Each row is a point. The points of each table are mixes of a few directions, plus a little noise. How many directions does each table use, and how many do they share? Where both have some left over, give the other angles between the two spaces (their principal angles), to ten degrees, smallest first.

First:
-24.2  -2.0
-7.9  0.7
-13.1  -1.3
18.3  0.9
26.6  2.4
Second, 6 rows:
-1.2  -0.5
-3.4  -7.2
-2.3  -4.7
-4.4  -9.7
-7.7  -17.8
18.2  37.3
Directions: first 1, second 1, shared 0; angles 60

First, 7 rows:
1.6  -2.7  -19.6  -1.5  -11.1  20.8
2.3  0.0  4.0  -2.7  -7.8  8.5
-21.3  -12.3  14.0  1.7  21.1  -16.7
4.9  6.8  21.0  0.3  4.7  -17.4
5.2  -3.9  -28.1  -4.6  -24.6  40.4
10.3  11.7  -6.6  6.1  9.4  -21.4
-3.0  0.5  15.3  0.7  8.4  -14.3
Second (7 x 6):
-10.0  -1.3  -1.4  -1.9  13.8  6.7
-25.5  4.8  -6.7  -12.2  16.7  8.1
18.1  5.3  1.8  0.6  -33.7  -14.1
17.1  -10.8  7.4  16.2  9.2  3.0
3.6  7.1  -2.6  -6.7  -22.2  -9.6
3.0  8.3  -3.1  -7.5  -24.7  -10.2
-5.9  -12.8  3.8  11.6  41.5  17.3
Directions: first 3, second 2, shared 0; angles 40, 80

First:
-1.2  -8.4  -22.0  17.1  0.6  6.8  -6.5  12.3  0.6  -0.9  17.0
-3.8  -7.7  -13.8  18.4  -7.9  18.7  -0.5  23.6  -11.4  1.5  19.8
-12.0  -0.9  29.4  8.9  8.1  -13.5  0.2  -3.9  14.7  -18.2  2.8
15.2  20.7  26.9  -34.2  18.5  -20.0  9.1  -14.5  20.0  16.9  -21.4
-5.9  -7.8  -7.9  17.3  1.4  2.1  -5.2  8.4  3.4  -7.9  14.3
9.8  9.3  0.3  -28.1  -18.0  12.6  10.6  -8.8  -27.1  17.6  -24.6
8.1  6.6  -1.5  -19.3  -0.1  -5.9  1.6  -16.3  -1.5  7.7  -17.8
-10.5  -12.3  -11.2  20.4  -2.7  -0.9  -9.0  -1.3  1.0  -16.9  10.4
Second, 8 rows:
1.3  -14.1  -0.8  7.2  3.9  -18.1  5.0  10.5  -3.7  9.5  -16.1
1.3  27.0  1.4  -25.1  -3.6  36.4  -21.1  -20.5  14.4  -21.3  28.9
-7.7  26.8  5.2  -15.6  -2.7  43.5  -14.1  -8.5  7.6  -12.1  29.7
-2.4  -2.5  -6.3  3.7  5.1  -11.7  0.3  -9.6  3.9  1.7  -9.2
6.3  -3.6  0.4  -9.3  3.5  -3.9  -10.4  2.0  4.6  -3.1  -5.0
20.2  -10.2  7.1  7.4  -19.0  -19.6  19.6  11.5  -14.7  -2.8  4.7
-8.1  -17.2  0.6  14.1  9.2  -13.0  7.4  21.6  -7.9  17.5  -21.0
-11.1  -4.8  -7.9  18.4  3.9  -14.4  14.5  -6.5  -3.8  10.3  -10.8
Directions: first 4, second 4, shared 1; angles 70, 80, 90

First, 9 rows:
6.3  -6.6  -5.2  10.1  9.4  6.8  -7.6  5.7  14.6  13.5  0.1  -18.2  -10.0  -44.8  -15.7  -12.8  0.3  -9.5
18.2  -2.8  14.4  0.6  -11.6  22.1  4.2  -2.6  17.9  -16.0  11.3  16.6  15.0  -7.9  20.3  23.1  -2.6  18.3
7.6  7.6  8.1  5.3  -8.2  15.2  5.2  -2.4  16.4  2.0  -2.0  3.0  14.0  6.2  13.2  3.0  3.2  24.6
-13.0  -1.2  -9.2  -8.6  7.5  -23.0  -5.2  -5.0  -27.7  -10.7  4.6  6.1  -17.4  9.2  -9.0  -1.8  -3.6  -30.0
-10.3  -2.5  -9.0  0.3  5.3  -10.2  2.1  10.6  -4.8  20.7  -15.0  -19.3  -3.4  5.8  -17.0  -17.3  4.1  -1.5
-7.8  -6.5  -11.5  0.0  13.7  -15.7  -10.6  -0.1  -14.3  1.1  2.9  -8.9  -21.4  -23.4  -19.6  -11.5  -1.5  -32.1
-11.7  12.3  -4.1  -4.1  3.2  -15.4  -3.1  -12.3  -19.1  -8.2  2.7  11.1  -7.7  23.0  4.1  -3.4  0.4  -10.5
1.4  -28.4  6.0  -19.0  -14.6  -0.3  22.2  30.4  -6.7  2.4  -12.4  -3.4  23.3  34.1  -4.7  20.9  -3.4  18.0
9.7  29.7  9.9  16.2  -4.8  20.6  -5.3  -24.4  22.9  -6.3  7.7  14.8  8.1  -2.1  28.4  -1.6  5.1  23.4
Second (8 x 18):
-3.9  2.6  6.7  -11.0  5.7  12.4  0.7  -14.4  -14.4  18.4  19.0  -1.4  6.9  -28.6  19.6  22.2  -2.8  -1.6
-1.2  5.5  -15.4  2.2  1.1  33.4  -5.4  -5.7  7.8  5.5  18.0  6.2  1.8  -26.6  16.6  7.8  5.0  12.4
-5.6  -10.8  10.8  1.4  -10.3  -23.5  -3.0  7.6  7.0  -22.4  -20.5  7.1  -18.6  37.1  1.1  -19.9  -12.9  -17.4
14.4  -3.0  -1.6  -8.2  -1.5  18.3  -8.5  11.9  -19.1  17.5  19.2  -1.2  23.1  -21.8  -5.4  20.3  13.2  12.9
3.1  21.2  8.0  -6.5  15.1  -28.1  1.3  9.0  3.0  -21.4  -14.9  1.8  -4.8  38.9  -16.8  -11.7  17.8  -20.4
-5.5  -6.5  -0.4  5.8  1.8  -16.6  15.4  -16.0  17.9  -8.2  -18.9  -10.0  -11.5  12.7  -8.5  -7.9  -15.2  7.4
-15.5  -1.1  -4.6  24.1  -9.5  -18.3  5.8  2.1  6.2  4.3  -18.1  -6.3  -12.5  3.2  -3.3  -28.3  -9.1  -8.6
13.1  -8.5  -3.8  -8.4  -3.1  21.5  -7.4  6.0  -8.2  7.2  15.7  1.1  16.0  -15.1  -0.9  18.6  6.3  16.4
Directions: first 4, second 6, shared 0; angles 30, 40, 40, 70
